Each row of a before or after table is a point. The points were changed in one or more steps. Then noise was added and the rows were shuffled. The steps act on columns, c1 being the first. Write out the steps. A step turns or swaps two columns, mirrors them in a line or flattens them onto one, adds a multiple of one to another, or multiplies or shifts one. Angles are multiples of 10 degrees, from the lower column toward the higher: turns from -170 to 170, lines from 10 to 170 but not 90. Use the fewest steps. Two steps may share a column if one is a turn and the other turns, adds or multiplies; they go together, in the order done. Otherwise the lowest column goes first.
(in the rows, 128 means zero)

Before, 12 rows:
[[ 84  81]
 [ 82 139]
 [155 107]
 [112  83]
 [ 80 202]
 [162 180]
 [ 98 104]
 [ 78 123]
 [126  83]
 [ 98 196]
 [172 104]
 [107 114]]
After:
[[104 149]
 [ 97 155]
 [152 104]
 [165  97]
 [ 77 171]
 [121 133]
 [121 131]
 [141 118]
 [123 132]
 [149 109]
 [125 133]
 [ 65 183]]
Steps: flatten c1 and c2 onto the line at 140 degrees

Before, 9 rows:
[[139 154 176 165 151  75 166 149]
 [136  91 142 155 181 117 120 130]
 [ 66 142  94  69 178 164 117 138]
 [145 116 135 151 138 121 187 148]
 [116 150  82 114 138 132  76 135]
 [ 96 117 165 125 133 144 101  90]
 [131 109 101 133 117  41 101  85]
 [160 134  85  82 130  71  51  34]
 [121 122 142  87 144 127 103 179]]
After, 9 rows:
[[142 115 112 148 115 116 178  86]
 [137 129 136  98 114 160 160 172]
 [179  87 126 134 110  64 160 114]
 [146 105 117 169  79 132 124 132]
 [ 91  85  92  76 123 137   5 149]
 [ 82 168 183  87  74 158 130 147]
 [103  43 121 125 139 118  76 127]
 [ 78 141 130 101 123 118 109 176]
 [156 136 169 135 124 140  77 129]]
Steps: turn c1 and c3 by -80 degrees; turn c2 and c6 by -70 degrees; turn c4 and c6 by -40 degrees; multiply c5 by -1; turn c7 and c8 by -60 degrees

Before:
[[161 109  62 122 117 141 116 117  99  88 180 156]
 [ 97 112 158 153 107 104 145 146 114  84 157  95]
 [156 147  70 151 112 142 129 115 121  79  96 158]
 [135  99  74 169  93 162 138 116 130 112 177 128]
 [167 142 128  89 114 106 111 138 135 157  52 153]
 [126 109 114 102 100 132  85 130 135 104  73 136]
 [178  81 141 136 104 153 170 165 148  70 110 149]
 [149  81 243 139 120 112 180  88 135  83 137  88]
 [116 130 199 130 182 133 105 127 136  99 144 109]]
After (9 x 12):
[[134  99  73 155 129 159 157  93  93 137  85 140]
 [ 88 129 202 150 136 137 113 108 181 106 106 110]
 [203 142 127  89 135  96  87 163 111 138 192 147]
 [210  77 143 140 149 143 164  92 100  78 158 158]
 [198 145  70 133 120 133 113  92 114  90 158 163]
 [202 110  62 101 100 132 135  81 121 112  74 161]
 [138 108 114  98 136 129  68 106  97 118 164 139]
 [ 89  81 243 172 131 127 182  43 120 139 136  87]
 [ 48 113 159 161 110 119 155 107 108  91 107  92]]
Steps: add 1.5 times c12 to c1; turn c6 and c12 by 20 degrees; add 0.7 times c2 to c8; turn c8 and c10 by -40 degrees; add 0.3 times c3 to c4; swap c5 and c9; mirror c7 and c11 in the line at 10 degrees

Before, 11 rows:
[[ 70 148 156 180  97 121 134 138  65  85 156  75 106 150 109 126 160 114
  115 123 142 157 129 133]
 [141 122 164 188 131 103  79 158  67 177 157 128  78 141 194 109 123  72
  108  61 127 142  88 109]
 [177 133  94 173 129 103  75 156  54 122 166 171  92 159 174  95 167  90
  101  36 111 154 137  85]
 [108 176 138 122 135 134 150 139 131  63 104  89 109 126 177 155 101 162
  146 172 195 128 177 111]
 [119 144 181 117 158 137 175  68 118  75  91 120 156 130 138 134  99 181
  154 126 162 141 176 131]
 [107 146 109 160 158  77  56 149  77 145 169 146 114 143 168 120 132 108
  104  87  74 140  82  68]
 [160 124 115 166 128  34 100 174 111 148 137 144 102 148 172 125 173  73
   83  72 105 182  73 100]
 [ 94 163 138  74 112 148 147 118 128  67 107  85 135 144 134 131 101 150
  141  86 176 103 141 153]
 [121 152 123 184  79 139 140 129  86  79 120 102 101  97 100 130  82 104
  103 128 121 131 117 136]
 [151 194 144 137 164 137 164 107 161  80 151 106 153 196 198 118  90 133
  178 125 141 151 115 105]
 [ 88 196 176 137 133 119 160 123 129  51  65  95  98 181 117 102  75 151
  144 148 151 112 172 142]]
After (11 x 24):
[[120 147 183 116  63 138 174 119 120  75 124 121 156  93 134 133 100 160
  154  85 120 142 176  89]
 [177 132  92 171 154 102  75 118  56 123  90 171  92 133 175  95 164  33
   99  97 164 152 132 172]
 [162 124 115 166 169  34 101 114 113 150 101 143 102 144 173 122 172  54
   82 135 155 183  75 142]
 [ 88 196 175 135 122 119 160 127 130  50 130  96  96  88 117 100  75 159
  143 122 168 111 172  64]
 [ 94 162 139  74 126 147 147 148 127  70 149  82 136  80 133 131 102 107
  143  87 128 103 140 103]
 [140 122 166 189 155 103  80 116  68 179 114 128  76 123 192 109 125  40
  107 130 142 140  88 160]
 [150 197 146 139  96 141 164 101 162  79 110 104 154  90 199 117  90 131
  180 122 186 151 113 155]
 [122 152 122 183 146 137 140 175  85  78 135 101 100 143 100 130  82 111
  104 148 102 129 115 118]
 [ 68 147 155 180 149 122 137 154  67  84 141  76 108 107 109 127 160 114
  113 134 147 157 130 155]
 [109 178 136 121 136 135 149 118 129  64 105  89 111  66 178 153 101 186
  147 130 101 129 177 108]
 [106 145 109 158 136  78  56  91  76 142  75 146 113 173 171 121 131  82
  101 118 160 140  81 177]]
Steps: turn c5 and c8 by -110 degrees; mirror c11 and c24 in the line at 40 degrees; turn c14 and c21 by 110 degrees; turn c18 and c20 by -50 degrees

Before, 9 rows:
[[133 157 130 132 134 160 139 166 111 153 121 123 122 105 152 103  97 156
  119 158 109 140 163 107 110 165 140 139  84 146 136 157 132 161  97 122
  126 139 112 141 123 136  90 140 152 131 144  98 109 154 133 116 126 138
  131 146 149 163 102 148 116 140  96 107]
 [146  90 132 155  26  68 157 133  88 121 186 172 112 132 170  76 190  65
  165  89 140 127  39 106 196 117 153 127 108  74 119 140 170 107  89 157
  165 195 249 103 124 132 157  88 171 113 146 161 115 182 139 175 191  88
   63 188 162 120  90  69  89 171 176  81]
 [131 178 128 166 171 149 117 144 140 122 112 116 132 117 140 131 100 128
  146  97 122 156 142 106 127 115 120 150  93 133 138 139 127 142 148 110
  130 159  89 112 153  96 125 117 139 120 125 122 135 112 135 108 131 124
  105 168 134 172  98 105 116 119 122 124]
 [108 166 111  94 151 152 112 171 131 146 111 145 159 111 148 129 113 160
  144 148 105 125 134 144 118 132 146 114  73 163 128 154 140 129 130  91
  142 148 136 127 192 114  77 132 148 112 129 102 134 120 139 136 148 120
  125 106 133 152 117 154  98 152 173 109]
 [107 164 124 118 137 143 126 146 156 127 107 126 131 120 116 129 120 139
  151 124  83 107 136 136 138 102 139 130 112 122 160 162 145 170 116  88
  108 151  91 119 152  99 105 128 136 116 133 105 119 107 141 102 172 136
  133 139 118 131  58 158 116 125 162 111]
 [103 160 122 137 110 160 130 157 138 170 112 137 165 130 144 117  89 166
  133 107 113 116 131 132 142  89 128 138  85 155 144 153 177 142 130 118
  139 153  99 131 166 138 127  87 142 130 119 100 115 140 128 129 127 138
  115 134 105 167 102 131 123 144 156 121]
 [157  72 152 114 134 124 161 151 137 139 163 153  88 142 103 175 117  91
  168 173 184 156 105 139 105 122  72 111 185  76 123  48  86  50 178 107
  115 120 120  83 116 110 233 121 121 173 162 136 129 103  90 141 114 119
  128 122  91 111 115 122 171 119 126 118]
 [ 77 177 156  72 136 147 116 170 124 126 106 103 131 121 142 131  94 176
  138 140 109 125 130  92 121 105 145  99  98 135 137 148 138 158 120 129
  123 142  94 116 141 130 105 148 144 132 143  98 135 103 123 137 104 160
  138 126 146 147 135 134 100 136 150 123]
 [141  75 132 120 113 111 175 151 135 143 157 105 110 141 125 176 114 105
  124 157 178 110 117 137  79 104 121 107 194 104 107  82  75  50 136  72
  131 144 118  95 141 146 207 154 110 160 143 121  98  85 112 161  89 126
   80 144  88 114 117 122 160 123 132 118]]
After:
[[143  82 133 122 134 111 170 160 133 146 152 104 105 106 124 177 114 103
  126 173 176 113 115 139  77 106 125 104 189 105 101  79  75  46 141  73
  130 147 118  94 142 143 209 152 115 158 147 122  99  86 111 160  85 128
   81 141  87 112 115 124 116 119 131 117]
 [101 159 125 138 132 157 127 115 143 164 113 136 160 111 140 118  88 166
  129  80 115 121 127 134 143  88 126 136  91 156 140 153 175 137 127 114
  136 152 100 130 167 135 128  90 146 136 119 102 113 139 126 130 100 140
  116 134 103 168 102 130 126 145 158 123]
 [145  89 132 148 114  63 157  62  85 120 183 172 116  27 172  75 189  66
  167 131 139 126  37 101 201 120 148 129 117  75 119 141 168 110  90 160
  169 199 247 104 119 128 160  91 170 110 145 160 118 182 140 174 158  95
   67 183 153 123  92  73 119 173 177  81]
 [105 167 123 119 120 141 124  83 157 126 111 124 126 140 120 127 114 146
  153 120  87  99 136 134 143 103 141 129 110 122 163 165 150 169 116  89
  105 147  85 121 154 101 102 128 138 117 135 103 120 107 140 112 137 132
  130 141 121 131  61 154 102 122 163 112]
 [111 178 115  90 114 145 114  79 129 138 111 148 160 152 148 131 117 161
  146 124 105 124 136 142 121 132 142 113  69 158 130 151 141 130 130  95
  146 147 134 131 194 116  76 128 153 116 128  99 128 119 139 137 100 117
  127 109 136 152 117 151 122 153 176 105]
 [128 176 122 167 127 149 115 110 136 121 109 116 134 172 141 135  99 128
  142  95 119 164 136 108 128 116 121 151  88 132 140 139 126 140 149 113
  135 158  91 109 153  94 124 120 134 120 126 127 129 107 135 107 114 124
  107 168 132 168  97 101 129 115 125 126]
 [ 78 179 158  73 123 147 110 112 118 127 107 101 136 134 142 129  96 175
  138 109 108 127 129  92 127 106 146 100  99 132 135 156 135 159 122 129
  123 141  93 115 140 134 101 143 144 129 144 102 139 106 121 139  75 156
  136 126 151 152 135 133 149 133 147 126]
 [157  65 152 111 145 124 163 150 140 140 164 153  88 126 105 174 111  87
  171 202 182 151 103 140 111 123  72 112 182  75 121  47  86  52 186 109
  112 126 115  81 117 111 226 117 121 171 167 144 124 102  92 140 100 115
  132 124  90 106 109 126  99 122 121 123]
 [138 157 131 132 107 163 140 114 114 151 121 127 120 138 150 105  97 150
  119 136 110 136 163 103 116 158 144 140  84 145 134 155 130 165  96 125
  130 141 112 149 127 136  86 140 150 129 144  95 107 154 133 112  95 139
  131 147 147 168 104 145 128 137 103 114]]
Steps: mirror c5 and c14 in the line at 40 degrees; turn c8 and c53 by -60 degrees; turn c8 and c61 by -140 degrees; add -0.7 times c18 to c20

Before:
[[ 84 104  17 127 136 130 120 134 101 125 122 136 119 119 171 110 140  90
  112 128 125 128 139 106 137 100 145 130 136 140  81 121 115 121 151 167
  163 143 129 127  99 111 150 103  90 148 149 124 161 138 138  94 107 120
   26 120 104 137 137 118 113 149 136 104]
 [103 142 172 109 127 132 145 147 104 119 117 117 166  95 108 123  93 125
  131 125 138 120 136 177 141  98 140 102 143 109 100 135 121  99 145 163
  129 156 105 126 151 135 163 137 138 110  98 123 117 145 136  93 101 115
  128 130 137 112 127 150 149 150 132 136]
 [124 122 177 122 131 160 166 132 103 141 123 134 121 126  90 129 132 138
  114 127 181 174 123 134 158 142  92  93 107 150 120 142 122 144 144 150
  122 151 127 116 161 104 152 136 136 115 114 123 159 159 138 117 106 119
  130 159 144 116 153 144 112 149 110 162]
 [102  95 167 132 136 146 137  49 166 129 143  87 131 133 126 135  50 137
  120 121 146 123 121 113 147 124 104 119 125 145 141 126 147 125 139 126
  125 124 127 136 168 137 164 116 128 133 106 123  91 170 141  72 115 105
  146 133 143 154 126 120 134 151 130 169]
 [164 105  47 125 139 121 168 137 161 125 111 131 124 123 112 105 141  80
  134 120 135 132 187 110 142 127 158 128 144 150 134 121 118 124 153 168
  139 156 116 152 145 148 144 130 127 137 115 179 150  87 134 101 224 118
  149 111 150 116 129 132 122 145 141 157]
 [ 92 241 178 131 137  87  95 114 138 135 170 140 117 132  97 131 138 127
  125 126 137 112 127 142 149 143  87 107 104 144 142 141 135 128 135 128
  117  94 124 133  69 150   7 135 110 113 132 136 153 167 121 130 121 110
  151 122 149 154 130 152 123 120 149 155]
 [ 97  90 130 115 151 140  47 140 103 129 115 103 128 132  95  96 138 138
  123 173 131 180 140 105 154 101 121 124 125 132 136 157 122 156  93 143
  129 154 122 155 175 132 164 111  78 123 108 118 164 158 131 101 117 113
  130 145  42 130 145 149 119 123 142 157]
 [ 99 104 168 134 126 143 161 136 115 129 131 133 124 104 112  98 128 131
  126 148 127 132 126 126 151 104 132 169 118 140 125 144 118 104 113  88
  114 108 125 115 115 120 148 133 124 186  99 144 156 138 136 106  98 148
  112 145 145 110 138 105 129 118 130 151]]
After, 8 rows:
[[ 89 237 149 131 139  85  95 121 133 133 166 138 122 131  95 133 138 124
  127 185 137 110 127 143 149 142  88 107 102 146 142 141 137 128 174 128
  117  95 131 132 126 154   6 133 134 111 132 137 149 173 122 129 123 110
  152 120 153 151 131 152 124 119 148 155]
 [ 87 104  53 128 137 129 123 145 103 124 122 135 118 120 174 110 139  91
  113 157 125 128 139 108 134 104 145 128 136 137  81 124 113 122  42 167
  160 141 111 125 129 109 152 105 121 148 151 125 161 137 137 172 109 121
   26 121 106 137 137 115 110 148 136 105]
 [ 99  94 136 130 135 146 139  59 165 130 145  85 131 134 125 138  49 135
  119  88 144 125 122 112 147 124 105 120 127 145 144 127 146 122 169 131
  124 121 100 132 121 139 168 116 151 129 110 123  92 172 144 198 117 104
  147 133 145 155 128 118 132 152 132 171]
 [125 123 134 119 128 161 166 131 103 145 120 132 120 126  89 131 134 139
  116  93 180 173 122 134 160 139  91  95 104 155 119 144 126 144 175 150
  126 154 122 119 124 105 151 138 128 115 113 122 161 156 140 143 107 117
  131 157 143 115 158 146 113 147 109 158]
 [104 143 141 113 127 134 148 141 105 116 122 116 165  97 107 122  93 127
  132 101 136 119 133 181 142  99 138 104 144 109 100 133 124  99 174 164
  127 154 132 124 123 136 164 139 119 115  98 121 116 145 133 176 101 113
  129 128 137 110 128 153 151 153 135 137]
 [165 104  66 125 135 122 168 137 161 126 111 129 126 125 112 104 140  81
  136 111 135 133 183 111 141 126 156 126 138 151 136 119 119 122  69 166
  142 157 127 149 124 145 145 130 125 136 110 178 148  87 134 163 221 118
  147 112 152 117 130 133 127 142 142 156]
 [100 104 160 130 125 147 160 137 116 129 131 131 126 106 112 100 130 132
  126 140 123 131 127 124 151 103 130 165 118 136 128 142 121 106 157  88
  113 106 121 117 149 120 146 132 126 187  98 141 151 140 135 153 100 144
  112 143 145 111 137 106 132 118 129 152]
 [ 97  89 163 117 150 141  45 159 102 129 112 104 127 132  94  95 139 140
  124  83 129 180 139 106 155  99 123 126 122 132 139 159 123 159 109 146
  130 152 124 154 174 129 160 114 118 122 110 121 163 158 130 166 116 116
  130 144  42 132 148 150 120 125 141 164]]
Steps: turn c3 and c35 by 60 degrees; flatten c8 and c45 onto the line at 160 degrees; turn c20 and c41 by 90 degrees; multiply c52 by 1.3; turn c39 and c52 by -160 degrees
